Each row is a point. Before rounding, the points of a table are all equally far from one centre. They may lie mostly on one side of it. Write the centre, to within rounding.
In the rows, 128 means zero.

Points (6 x 3):
[[108 125 175]
 [113  83 194]
 [139 124 191]
 [ 99 130 155]
 [125  25 161]
 [ 97  49 101]]
Centre: [149  85 133]

Points (9 x 6):
[[159 129 151 135  71 128]
 [183 137 168 114  98 143]
 [218 130 126 161  90 170]
 [185 169 138 103  72 107]
 [206 122 153 154  49  77]
 [236 105 180 150 125 122]
 [153 106 133 173 121  76]
 [193 130 178 137 124 125]
 [228 109 156 163  52 119]]
Centre: [212  94 100 115 106 102]

Points (13 x 9):
[[123 173  94 126  96  61 175 103 152]
 [ 83 172  92  87  77  74 108 148 120]
 [103 249 120  89  88  82 101 131 134]
 [121 172 147 101  69  92 161 150 135]
 [177 217 185 109 119  83  70 131 113]
 [ 94 108 111  51  99  81  67 147 124]
 [139 209  56  97 126 112 125 160 127]
 [ 68 180  64  81  90  89  95 124 121]
 [126 234 129 128 168 129  70 160 124]
 [ 82 175  62 152 147  80 125 115 156]
 [102 195 169  84 110  45 100 130 101]
 [108 155  56  84  98  94 126 161 146]
 [120 146 108 120  87 113 133 181 139]]
Centre: [132 163 129  88 138 118  97  91 156]

Points (17 x 12):
[[123 187 156 186 128 101 106 165  95  83 177 163]
 [109 218 111 162 107 102 115 220  91 120 119 165]
 [165 212 125 210 152 147 114 194 130  54  85 145]
 [121 178  90 203 143 153 165 152 158  58 150 162]
 [157 210 149 185 138 109 120 186 140 136 102 194]
 [119 204 147 182 146 162 187 160 135  74 115 194]
 [130 158 199 171 148 177 109 181 116  77 132 175]
 [124 229  93 201  99 164 107 207 105 105 148 164]
 [103 154 160 173 141 215 139 200 117 124 132 187]
 [142 160 135 208 137 154 217 202 124  71 111 176]
 [135 208 125 152  98 151 180 153 160 111 151 183]
 [121 209 173 178 111 116 110 184 102  62 135 175]
 [149 184 141 216 122 118 128 179 151  73 108 206]
 [132 192 139 183  99 161 171 179 128  44 143 193]
 [130 223 112 200 133 174 121 166  95 110 145 202]
 [109 129 157 205 175 110 142 146 128 104 154 147]
 [138 190 120 174 131  99 136 152 115  79  84 213]]
Centre: [138 159 126 182 111 151 141 167 107 111 110 136]

Points (21 x 18):
[[105 125  98  68 103 159 104  90 148 178  29 211 114 116 156 178  63 116]
 [100 138 111 119  50  96 124  85 166 143  39 187 132  78 143 135  89 189]
 [ 83 157  96 102  47 114  76 120  85 149  42 207 106 111 128 112 104 144]
 [137 151  77  74  35 111  93 123 133 141  61 191 122 124 127 160 152 178]
 [121 135 101  66  74  89 113 147 135 110  31 181 113 149 148 165 115 167]
 [101 183  82 125  72 113 117  80 142 135  69 146  61 121 169 163 113 161]
 [ 90 112 103  98  64 101 106  93 174 124  62 173 148  69  98 165 103 153]
 [119 134  36 102  70 125  71  83 175 138  73 167 142 123 142 165 115 181]
 [132 151 124  97  67 165 108 114 115 106  18 187 115 107 114 143 122 196]
 [121 105 103  65  49 145  63  98 133 127  43 179 102  60 140 135  80 176]
 [121  83 100 109  62  74 100  87 140 199  35 200 119  96 127 153 128 161]
 [123 110  92  96  10 111  80 125 157 142  41 201 108 104 112 160  96 177]
 [153  84  82  90  74 138  66  87  98 200   7 153 113 131 180 133 111 133]
 [114  89 101 102  52 128  80 113 148 121  59 197 111  48 147 158 103 155]
 [114  93 122  60  44 103 113  73 157 167  69 165 125  75  85 154  83 147]
 [ 98 136  71  88  59 124 122 112 150 120  80 213 131 140 105 163  98 166]
 [125 136 107 135  63 105 133  67 141 150  20 175 132  95 125 197 105 175]
 [127 130  64 143  68 137 113  74 122 165  46 168  96  49 145 134  74 189]
 [133 106  50  94  34 117  80 129 126 113  38 164 149 106 153 126  68 152]
 [106 122  61 119  50 100  68 111 185 106  82 169 100  87 134 138 106 131]
 [114 157  96  85  37 169  70 108 134 153  74 224 142 112 152 161  86 160]]
Centre: [148 129 118 121  93 131  90 120 135 167  75 147 116 122 126 139  85 142]

Points (31 x 24):
[[124 153 217 111 167 135 184 111 121 176  55  69  98 141 119 153 210 156
  158 133  91 133  70 114]
 [ 78 148 160 124 144 123 176 140 140 112 113  82 124 181 133 122 233 157
  136 155  77 129 117 107]
 [130 136 150 151 142 152 215 165  39 147  73  85 131 171 147 140 176 151
  106  98  74 155 115  66]
 [106 115 154 137 117 188 217 123 108 146  72  83 131 155 100  99 175 139
   95  46  39 111 118  79]
 [ 88 129 180 145 127 131 229 141 123 193 111 102  97 174  65 120 196 155
  113 102  60 103 129  64]
 [116 142 168  97 147 188 175 156 103 143  99  41  95 213 114 135 158 131
  108  58  47 121 117  56]
 [123 149 177 160 169 172 218 167 103 161  73  79 114 154  69 138 142 153
  155 146  45 118  79 107]
 [192 121 140 123 137 142 200 132  48 147 106  47 140 170  87 127 202 134
  130  77  60 135 120  95]
 [132 177 203 155 114 121 169 181  87 152  56  29 123 159 172 139 167 181
  151 107  77 133  79  92]
 [161 147 166 146 104 149 212 138  49 174 110  82 122 156  77  99 170 131
  103 120  12 123  81 115]
 [143 129 148  92 107 137 168 130  92 153  90 103  76 128  87 118 249 125
  139 151  87 148  99 107]
 [178 169 143 150 145 192 191 152  80 154  73 122 113 149 100 130 130 164
   94  57  48 123 114  86]
 [147 134 150 113 115 131 154 132  85 109 177  68 139 134  95  80 227 112
  189 116  81 134 134  44]
 [156 151 203 138 113 155 172 161  74 238 113  67  93 175  86  97 204 150
  136  66  66 113 104  61]
 [127 113 170 155 136 136 221 127 109 151  75  61  96 193 112  93 205 171
  102  91  47  92 128  99]
 [159 116 164 109 189 171 162 142  92 233  81  79  95 145 131 123 178  92
  173  76  81  62 132  74]
 [117 123 187 106 122 188 216 143 151 161  96 102 134 188  87 153 170 148
  180  85  51 137  86 118]
 [134  96 159 149 158 110 220 131 129 175  89 117 122 134  91 125 188 148
  156  65  65  67  62  77]
 [114 115 129 112 132 132 167 132  72 148 135 106 143 163  84 116 192 162
  112 121  76  75  88  92]
 [138  90 179 150 154  96 210 111 130 172  65 108 128 145  85  96 233 142
  146  78  55 144 101  79]
 [111 153 196 109 135 143 197 149  60 164 113  31  89 174 139  99 200 104
  145 134  98  76  66 136]
 [153 153 197 129 197 155 189 143  97 131  74  79 148 175 115 111 195 157
  160 121  83 109 103 162]
 [161 147 115 156 113 153 169 213  84 160 131  38 115 119 117 114 189 147
  123 124  50 128  89  60]
 [134 102 189 128 116 182 175 184 152 184  94  93 122 185  92 107 146 182
  105 111  47  84 107 122]
 [136 117 183 186 126 113 181 191  71 165 105  82 134 159 157 128 211 179
  110  78  66 137  93  68]
 [150 120 166 163 157  86 217 216 116 174  85  32  40 144 109 147 167 131
  153  85  60 104 113  95]
 [127 143 170 130 122 127 160 127 129 130  60  79 116 201  87 136 170 154
  171 101  91  66 114  39]
 [129 195 204 165 146 162 204 155  44 138 121  69  96 173 111 115 152 126
  136 146  65 121  60  67]
 [163 143 184 120 144 126 207 125  98 182  80  68 113 164  85 129 207 155
   89  97  58 126 102  55]
 [122 102 135 130 144 100 200 178  63 186  93  55  64 150 157 126 195 150
  115 101 105  95 101  61]
 [121 129 166 112 123 168 246 109  93 191 135 104  94 190  64  99 160 159
  141 104  68 159 105  64]]
Centre: [140 133 173 150 129 122 155 135 127 160 126  87  97 140 132  95 126 103
 146  92  98 145 118 109]

Points (31 x 24):
[[237 133 135  46 162 105 140 127 177  69  94 111 153 121 105 116 168  62
  166 172  93 133 113 178]
 [185 104 117  36 161 109 140 153 164  87  90 170 128 103  70 123 117  76
  161 175  50  85  85 147]
 [176 136 161  63 191 116 121 236 195  80 121 160 132 165  98 147 107  66
  145 181 104  86 131 149]
 [188 145 140  88 169 129 160 156 213 108 145 157 159 140 130 173  95 102
  126 191 120  74 110 204]
 [183 125 169  90 151 133 117 210 145  72 132 126 178 110 128  91  91  77
  185 152 116 105  61 201]
 [192 122 145  71 160 115 174 181 117 124 139 162 222 151  79 130 134  72
  118 161 165  97  99 113]
 [172  71 122  66 181 112  95 214 121  90 103 113 188 101 130  95 149 102
  205 152 106  90 115 170]
 [207  96 129 107 211 162 129 162 134  94  91 171 160 119 160 138 103  83
  160 146 140 109  98 142]
 [209 139 118  74 175 116 130 167 181 132 142 132 127 128 164 159 149 131
  161 206  67  76 114 162]
 [160  76 159  42 148 185 130 167 161  91 115  80 142 137  57 119 118 138
  102 194  74  92 128 150]
 [183 102  79  76 143 105 144 181 172 104 122 113 167 106 112 147 105 136
  172 205 135  76  66 186]
 [190 114 114 111 136  84 127 122 149  16 104 142 171 155 134 153 122 113
  163 179 139 128 146 107]
 [176  93 123  52 199 131  95 188 155 107 114 113 189  91 102 129 105  89
  141 184  61 117 124 108]
 [207  99  98  95 177 131 151 193 149 115 114 138 168  76  85 132 129  88
  135 209  90 140  89 140]
 [162 100  78  57 149 162 160 196 184  77  82 146 177  91 136 155 143 100
  165 149  94  95  81 161]
 [195 153  98  67 156 149 109 147 101 110 124 148 155 124 126 159  57  80
  134 160  68 106 109 180]
 [153 131 182  35 168 170 143 150 123  86  34 129 182 169  95 119 114  77
  157 203 126 130  92 172]
 [161 126 129 110 168 117 143 158 174 123 167 135 160  74  51 107 116  88
  131 185 132  27 107 178]
 [176 115 100   7 175 115 150 206 151 104 107 123 145 118 124 128 122 104
  163 186 104 105  88 197]
 [170 150 185  87 148 128 134 241 160  89  79 110 138 130 124 130 110  77
  115 224 124 114  78 203]
 [208 113 119  98 139  94 112 133 161  97 152 109 141  83 107 130 136 120
  115 222 158  97 123 206]
 [208  78 145  90 173 122 179 153 183  85 117 149 193 136  86 126 174 105
  152 196 114  89  80 164]
 [204 142 169  86 177 168 163 159 207 144 134 145 180 136  92 110 137  65
   95 175 103  83  81 146]
 [190  98 116 100 176 147 120 208 214 133 127 142 172  92 144 124 128 107
  191 159 123 110  77 155]
 [201  96 120 126 188  95 117 173 171  95  76  89 175 108  93 137 113  28
  171 195  91 103  79 164]
 [209 118 127  51 175 147 145 177 136  59  96 172 170 138 116 116 108  85
  127 176 129  97 142 154]
 [175 102 124  37 188 125 124 165 201  68 119 100 122 143  79 168 161  80
  157 205  71  85 109 166]
 [199 125 125  86 205 119 131 182 122  91 139 141 172 169 122 146 129  59
  169 225 106 118  93 154]
 [152 102  98  53 234  91 102 175 168  80  97 137 146 105  72 112 153 142
  177 154 133 102 140 156]
 [187 156 119  57 170 117 120 130 129 144 131 185 152 108 128  93 126 123
  135 198  57  85 108 179]
 [193 156 164  84 127 163 160 168 126  95 107 165 178 139  88  90  86  64
  134 196 145  80  99 171]]
Centre: [121 132 141 111 134 114 116 149 147 125 100 114 139 146 105 131 151  96
 135 141 116 113 111 151]

Points (31 x 24):
[[ 57 178 144 165 144 138 166 102 155 170 108 125  88  61 147 206  99 154
  204 153 140 130 175 118]
 [ 74 169 124 139 109 108 112  89 173 159 147 197 128  43 147 130 114 154
  168 140 166 168 150 103]
 [ 92 128  96 192 159 127 126 102 173 141 125 195  93  61 124 159 162 185
  184 163 157 118 120 129]
 [118 203 111 207 174 112 147 109 160 136 107 177  93  52 141 167 150 187
  180 144 122 125 130  87]
 [ 62 193 121 144 132 106 118  83 163 174 125 171  75  78 150 170 171 151
  185 184 120 148 152 144]
 [ 72 183 128 143 131 110 120 148 144 185 113 199 132  49 143 170 176 166
  193 143 137 162 130 138]
 [101 138 135 157 174 129 191 128 172 205 130 147 100  64 140 118 102 160
  206 145 112 127 151 126]
 [ 88 214 155 150 135 106 145 156 145 177  94 165  88  69 127 192 165 126
  197 139 117 154 124 128]
 [ 97 240 137 132 164 107 154  58 139 150 108 110  95  60 103 185 126 147
  168 146 136 125 153 114]
 [111 180 116 140 137 125 123 103 139 151  96 165 126  12 144 173 118 145
  179 125 113 122 199 134]
 [102 192 111 140 159 138 125 105 152 124 149 116  54  50 153 156 126 127
  163 142 157 193 150 150]
 [112 201 132 145 177 127 135  95 159 164 108 147 114  26 119 191 168 175
  128 122 153 131 153 138]
 [ 96 133 143 126 150  91  76 107 163 164 141 153  89  68 180 116 122 214
  179 149 102 135 143 114]
 [ 88 174 140 147 157  79 160 131 175 157  78 192  63  49 123 170 145 183
  165 129  89 127 167 129]
 [ 93 176 137 118 188 130 135 128 129 128 158 172 172  23 131 148 125 150
  175 191 110 111 166 126]
 [ 85 175  97 139 127 126 158  92 162 191 111 162 136  59 158 123 159  99
  179 143 115 109 137 115]
 [ 80 133 142 176 119  96 144 141 190 199 123 157  94  31 128 165 101 136
  157 175 120 103 114 130]
 [ 96 191 134 142 183  70 130 101 131 101 131 180  95  54 123 135 154 141
  155  87 140 112 186 141]
 [ 78 173 106 148 184 135 137  89 185 165  95 162 108  27  92 165 166 145
  185 128 145 125 130 112]
 [ 37 149 130 101 123  91 124 116 131 153 104 164 158  30 154 129 124 179
  189 114 122 151 172 100]
 [ 80 165 156 154 126 118 149 143 177 155 123 181 158  54  97 188 188 161
  192 147 141 135 134 117]
 [123 156 130 139 135 111 115 117 175 176 168 161 133   7 156 118 154 181
  173 148 115 122 168 112]
 [112 181 121 124 121 117 138  66 152 140 103 154 156  62 127 193 177 153
  178 159 117 142 147 133]
 [ 33 169  83 148 124  63 161  86 146 131 100 155 101 106 102 140 124 156
  158 163 165 127 172 183]
 [ 82 148 102 151 145 110 118  73 154 123 139 173 109  54 125 171 114 188
  205 126 166 170 129 121]
 [ 87 177 111 121 177 127 140  96 126 159 127 155  34  52 145 169 153 188
  209 143 184 103 152 119]
 [117 169 102 113 198 146 193  95 161 138 142 153 136  49 150 162 138 145
  171 138 148 136 138 150]
 [ 82 182 126 179 157 121 169  94 169 166 127 150 134  47 125 124 168 155
  199 126 109 144 177  99]
 [ 70 131 146  93 179 131 128 110 126 141 165 156 115  66 180 166 142 178
  134 122 124 102 156 135]
 [107 145 134 163 181 111  95  86 152 131 143 154 100  26 166 165 123 197
  189 158 125 130 147 130]
 [ 65 202 146 148 159 103 113 147 184 173 128 145 137  60 146 184 145 143
  158 147  84 176 137 133]]
Centre: [ 98 155 106 124 154  77 137 152 148 139 119 119 108  82 127 150 134 153
 159 165 154 124 156  96]

Points (27 x 24):
[[131  96  78  83  97 141 155 120 104 192 108 122  98 167  97 187 124 135
  182  99 116 184  48  86]
 [117 126  70  77 111 156  81 134 126 192 133 106 128 152  94 144 106 105
  151 125  91 160  53  88]
 [124  94 112  78  74 114 109 116  88 175 101 156 113 162 142 129 133 109
  140  95 108 136  16  61]
 [106  63  73  66 103 145  81 128  96 184  95  91 140 136 132 142 144 122
  135 158 120 157  62  78]
 [ 92  78  79 106 110 192 111 105 122 114 154  97  75 152 152 143 105 123
  149 119 117 154  40  64]
 [ 70  98  84 104 122 158 131  77  62 189  93  73 133 160  93 114 123 139
  189 135 123 134  85  82]
 [131  67  81  84  89 129  83 108  82 148 145 116  82 194 143 140 105 126
  166 126 112 188  53  79]
 [ 77 132  96 127 110 177 173 135  87 167 132 108 107 131 126 163 136 125
  116  95  70 183  70  80]
 [122  99  76 122 103 144 168 122  91 141 130  82  88 174 132 131 127  92
  136 133  91 190   7  61]
 [ 92  39  96  60 118 165 112  83 100 157 139 138  91 155 154 128 115  93
  150 111 108 153  61  97]
 [ 92  87  80 112 108 174 113 116  75 179 125  93 107 173 146 145  59 124
  157  98 143 171  34  91]
 [125  73  98 132 124 172 111 161  84 167 119 128 128 153 104 165 148 134
  137 107 112  95  51 112]
 [108 104  64 126 104 118 114 104  93 182 137 108 119 161 108 129 139  51
  170  85  88 175  71 132]
 [129  75  49 107  77 135 142 105  81 201 114 140 129 178 142 134 151 107
  168 146  90 164  47  66]
 [ 99  78  70 140 118 141 127 108  61 157 114  98 111 168 103 171 132 127
  143 155 122 192  35  98]
 [112  72  70 110  75 185 146 129  79 180 148  93 110 158 113 138 112 158
  173 122 112 177  75  47]
 [ 93  91 116 144 106 113 149  89 101 208 122 109 100 195 167 165 134 125
  193  74 108 161  61  80]
 [100  90  99 112 121 148 154 153  96 174 101  88  97 192 121 145 117 114
  154  89 106 201  33  66]
 [118  80  81 154  49 164 133 130  71 151  75 103 109 133 103 100  89 129
  174 104 110 142  56 107]
 [ 54  74  66  87  89 150 161 100 103 173 166 133  86 126 131 102 119 141
  140 150 104 193  82 136]
 [109 112 124  73 106 168 147 109 103 149 125 142 111 131 161 147 100 109
  132 106  81 182  27  60]
 [121  98 124 114 125 168 138  98 111 179 116  95 156 172 114 184  92 100
  151  95  88 140  44  85]
 [ 92  50  64  87  87 134 123  97  81 167 137  91 150 150 114 149 119 103
  146 152 106 173  73  67]
 [ 62  57  90  97 121 144  96 119 114 190 102 112 130 152 118 150 113 127
  134 122 124 151  32  89]
 [ 72  93 120 100  91 138 117 113  58 177 164 126 111 123 122 141 151 114
  168 134 125 167  58  67]
 [ 79  60  42 115 106 140 125  80  77 171 115 141 124 128 111 126 101 116
  154 109 113 161  38 118]
 [ 93  70  61 155  68 113 125 114 100 174 147 125 121 168 155 128 119 129
  152  98  70 115  47  74]]
Centre: [136 111 102 121 113 129 151 107 120 154 124 109 122 152 147 105 126 136
 137 121 137 150  91 109]

Points (30 x 24):
[[108 155 114 135 153 162  20 171 129 209  60 101 178 163 186 115 113 120
  146 123 100 124 128 188]
 [107  96  75 146 127 149  80 154 153 195  91 111 183 171 180 152  79 118
  121 176 111 130 113 194]
 [115 100 112 134 109 125  38 195 154 215  72 100 172 169 163 124  32 135
  118 148  99 103 137 150]
 [112 111 124 146 181 121  54 169 106 244  89  85 162 138 147 124  59 144
  131 131  88 107 144 212]
 [101 110 112 175 148 154  70 172 108 208  39  64 160 135 206 135  79 110
  121 135  95 119 141 193]
 [100 132 109 178 123 134  29 149 131 231  88  82 183 155 167 122  83 117
  136 138 120 115 127 225]
 [ 73 145 127 161 148 124  89 158 153 223  72  79 149 206 169 143  89 112
   82 151  88  92  97 186]
 [ 92 139 101 172 153 136  64 128 137 234  96  84 182 140 175 144  44 137
  113 128  78 146 114 211]
 [ 98  92  83 129 152 126  61 128 129 224  78  91 180 144 177 147  76 105
  113 147  99  97 137 177]
 [115 128 113 176 158 113  73 165  97 184 116  80 157 168 204 135  76 109
  135 124  63  97 150 221]
 [ 90 127 118 165 130 122  50 140  92 208  69  90 195 151 190 134  93 143
  136 142  82  70 151 181]
 [ 71 134  78 151 146  99  42 174 138 188  94  85 153 186 145 148  62 146
  136 158 118 131 172 200]
 [105 136 128 154 130 166  23 176 170 190 116  83 162 152 188  96  93 135
  113 154  60 118 124 213]
 [111 125 148 159 153 144  45 185  99 216  84 103 169 176 180 119  61 130
  130 118  92 124 145 218]
 [101 129  73 137 137 114  52 153 121 197  87  92 134 168 187 115  58 151
  115 161 105  85 105 225]
 [123 149 102 177 162 138  23 161 148 246  51 102 150 154 174 138  67 111
  101 123  92  95 137 166]
 [ 76 137 140 138 173 132  43 149 114 214  73  81 140 178 212 139  93 111
  101 136 100 108 108 181]
 [ 93  93  78 158 102  82  59 163 109 193  53  66 147 148 166 134  78 131
  140 144  87 102 151 173]
 [106 149 132 170 148 144  56 171 131 225  29  77 154 140 177 132  52 109
   97 153  86  86 155 195]
 [ 91 105 112 160 164 116  42 151 158 232  83  65 139 191 166 141  57 144
  118 114 109  94 144 186]
 [124 140 130 192 125 150  52 165 142 180  83  97 145 173 174 170  69 112
  151 155  58 101 172 223]
 [110 131  84 150 188 173  61 170 135 194  77 121 150 166 158 147  83 106
  117 124  71 148 143 209]
 [ 85 129 140 168 148 181  33 174  98 206  68 114 150 153 194 138  81 106
   92 138 108 106 126 203]
 [107 149 122 199 147 143  59 188 117 208  69  87 210 154 182 148  62 107
  100 130 101 109 163 182]
 [ 61 151  99 156 161 120  67 151  94 174  36 102 144 123 155 179  64 142
  142 140  80 100 177 173]
 [101 151 111 156 139 140  33 169 126 211  81 123 166 122 200 144  62 113
  119 141  70  93 155 207]
 [100 112 159 164 158 133  72 162 115 186  68  94 164 169 165  88  70 143
  121 154  58 121 116 218]
 [ 99 147  69 174 153 126  55 163  68 200 102  82 163 160 180 143  91 112
  118 157 102 102 119 208]
 [102 142  78 165 112 124  43 169 121 208  84  79 162 172 200 152  63 119
  104 153  67  86 148 185]
 [118 109 101 142 157 135  35 177 144 208  87  81 176 172 179 147  78  98
  135 135 112 103 135 211]]
Centre: [129 156 131 153 126 138  82 148 131 160 103  85 130 133 136 141  87 142
 106 125 113 114 130 157]

Points (30 x 24):
[[201  59 144 136 207  95 134 130 184  63 131 138 130 151 115 163 163  81
  132  76 103 150 129 116]
 [201  61 140 126 193  71 124 126 206  23 129 143 136 119  98 135 181  87
  147 132 152 137 214  94]
 [202  59 130 125 158  85 125 116 205  23 144 168 122 124 138 141 183  93
  126  95 113 162 136 100]
 [207  42 153 140 171  55 102 101 178  66 134 132 156 127 138 117 189  56
  132 119 128 182 171 101]
 [205  41 153 176 143  68 136 130 201  54 129 125 122 156 126 115 202 110
  140 125 131 131 146 100]
 [232  53 137 121 153  39 126 142 191  40 125 180 129 174 110 120 184 124
  125  99  81 155 187  95]
 [223  91 190 125 160  65 117  95 176  61 150 138 176 177 124 127 188 126
  144 142  80 184 177 121]
 [196  33 144 147 147  71 131  87 187  21 124 147 152 137 137 118 192 100
  151 106 127 159 155 119]
 [188  44 143 140 177 107 135 119 180  60 134 146 137 190 119 174 195  99
  152 127 136 169 126  96]
 [214  34 105 117 168  57 150 146 186  45 120 134 183 142 114 155 155 102
  137 106 126 195 192  83]
 [195  86 115 171 136  83 161 103 168  39 117 163 162 146  88 130 206  87
  157  89 106 209 167  80]
 [212  91 143 142 182 100 150  90 202  27 154 141 150 133 109 109 194  89
  138 120 125 169 162 119]
 [191  54 133 148 185  77 150 102 183  48 136 113 145 132 105 151 196  96
  156 115 127 211 168 113]
 [190  78 138 122 198  69 135 143 196  64 177 136 160 153 110 140 197  91
  149  91 113 174 131  91]
 [163  61 130 162 188  61 134 143 187  57 107 137 176 153 134 144 201 106
   87 126 106 163 201 113]
 [176  41 135 149 167  75 128 116 218  79 149 134 149 164 108 126 188 121
  130 101  98 190 124  88]
 [201  62 127 169 185 100 158 135 160  28  87 154 115 122 106 139 194 125
  104 111 131 158 158  88]
 [209  31 130 148 162  62 125 154 144  44 120 156 159 134 133 150 203  80
  176 136  99 181 145 105]
 [192  64 170 116 188  63 128 125 188  56 149 127 150 131  93 116 193  80
  116  73 120 165 187 130]
 [210  59 118 149 182  82 127 128 177  63 150 140 140 140 116 178 162  75
  128  81  92 181 168 102]
 [242  72 139 133 163 109 115 109 176  51 150 169 136 134 136 159 167 139
  109  97 140 179 170 134]
 [185  58 121 152 174  63 124 143 233  68 115 137 148 144 107 142 171 103
  171  96  85 153 149  61]
 [175  27 127 162 155  82 140 101 187  56 128 168 171 124 136  95 171  91
  119  87 139 182 167  90]
 [225  54 144 145 180  72 128 125 160  70 146 131 142 176 101 124 182 107
   93  84  92 165 159  96]
 [193  40 135 142 170  86 160  92 193  37 123 145 168 147 102 140 185 102
  117 126 118 168 177  94]
 [205  61 178 109 132  65 125 114 195  45 129 118 185 142 117 141 189  99
  151 111 105 198 181  92]
 [199  47 140 133 196  79 135 124 207  52 138 131 138 140 125 151 182  96
  120 102 126 181 191 100]
 [204  70 145 159 180  74 107  90 205  41 158 153 156 129 136 160 164  88
  147 117 145 158 168  92]
 [217  45 126 131 169 108 138 131 154  56 140 139 172 153 107 145 173  74
  147 108  93 155 157  63]
 [197  37 159 143 169  45 152 120 159  41 133 144 155 155  77  99 183  59
  126  92 142 155 173 130]]
Centre: [162 111 132 131 142  76 107 150 151  73 109 156 140 152  97 110 129 116
 149 133 134 172 163 118]
